Each row of a before or after table is a point. One or more steps were done to the points. Then noise was added and the rows were shuffled. The steps act on columns, c1 being the first. What was done? A step turns or swaps two columns, mirrors them in a line or flattens them onto one, adds a multiple of one to another, or multiplies or shifts one. Angles are multiples of 10 degrees, from the lower column toward the higher: turns from -170 to 170, lines from 10 to 170 but not 90. Use the fewest steps. Two steps may share a column if one is a turn and the other turns, adds or multiplies; they go together, in the order done. Otherwise the lowest column goes first.
In the rows, 128 means zero.

Before, 11 rows:
[[178 142  87]
 [ 65 110  74]
 [144 170 151]
 [129  94  75]
 [171 159 162]
 [131 135  67]
 [ 74  67 142]
 [140 149 159]
 [108 144 122]
 [168  80  78]
 [150  96 154]]
After, 11 rows:
[[102  95 149]
 [ 65 135 146]
 [ 34 113  67]
 [ 27 183 113]
 [ 91 178  89]
 [127 179  82]
 [106 101 172]
 [136 171 142]
 [129  92 159]
 [112 104  99]
 [ 91 188 134]]
Steps: shift c1 by -40; turn c2 and c3 by 90 degrees

Before:
[[ 78  57  90 102 159 157 113 117]
 [148 105 117 131  83 132 135 144]
 [127 116 120  66 126 168 161 184]
 [126 125 104 120   7 197 109 108]
 [145 111 139 154 163 148 158 217]
 [ 96 126 142  88 163 142 166 128]
 [123 112 120 106 139 129 111 157]
 [121  82 128 129 128 177 122 114]
 [ 80 126 109 190 158 131 180 140]
 [104 115 138 104 140 145 130 137]
 [151 102 100  99 133 160 142 114]
 [ 94  57 137  78  43 151 134 112]
 [116 125 108 119 155 128 164 162]]
After (13 x 8):
[[121  81 129 129 129 178 122 108]
 [142 112 139 155 162 148 158 245]
 [ 81 127 109 191 158 131 180 143]
 [123 110 121 105 137 129 110 165]
 [150 106 115 132  84 132 134 149]
 [ 97 125 140  88 164 141 166 129]
 [152 101 100  98 133 159 143 111]
 [ 94  59 138  79  44 151 136 108]
 [116 125 110 120 156 128 161 173]
 [ 79  58  91 103 159 156 111 113]
 [129 125 106 119   8 196 107 102]
 [127 115 120  67 126 167 160 201]
 [104 116 137 102 140 146 129 139]]
Steps: multiply c8 by 1.3

Before:
[[139 196 106 181 182 162 148  96 201 167 178]
 [ 84 109 106 141  81 111 104 122 124 137 106]
 [ 90 206  88 111 195 120  42 134 185 149 111]
 [101 148 115  89 119  97  91 134 198 194 103]
 [180 107 115 128 118 101  98 114  42 180  72]
 [ 82 144  66 124  93  71 137 107  80 204 134]
 [145 161 116 136 106 183 145 143 153 164  91]
 [111 184 193 102 134 164 100 130 147  67  98]
 [148 132 108  87 156 137 116 126 133 113  81]]
After:
[[128 186  64 100 129 152 100 132 148   8  95]
 [133 143 191 124  99  89 134 107  86 142 138]
 [136 135 150  89 156 135 116 129 133  48  86]
 [127 154 142  85 117 100  90 133 196 132 100]
 [130 208 173 109 193 114  43 132 187  89 112]
 [126 109 147 142  79 119 106 122 129  75 103]
 [130 162 144 137 109 168 148 143 154 100  90]
 [127 107 140 129 119 104  97 112  39 118  70]
 [127 189 147 188 183 150 146  96 199 110 179]]
Steps: multiply c1 by 0; multiply c3 by -1; multiply c6 by 0.7; shift c10 by -60
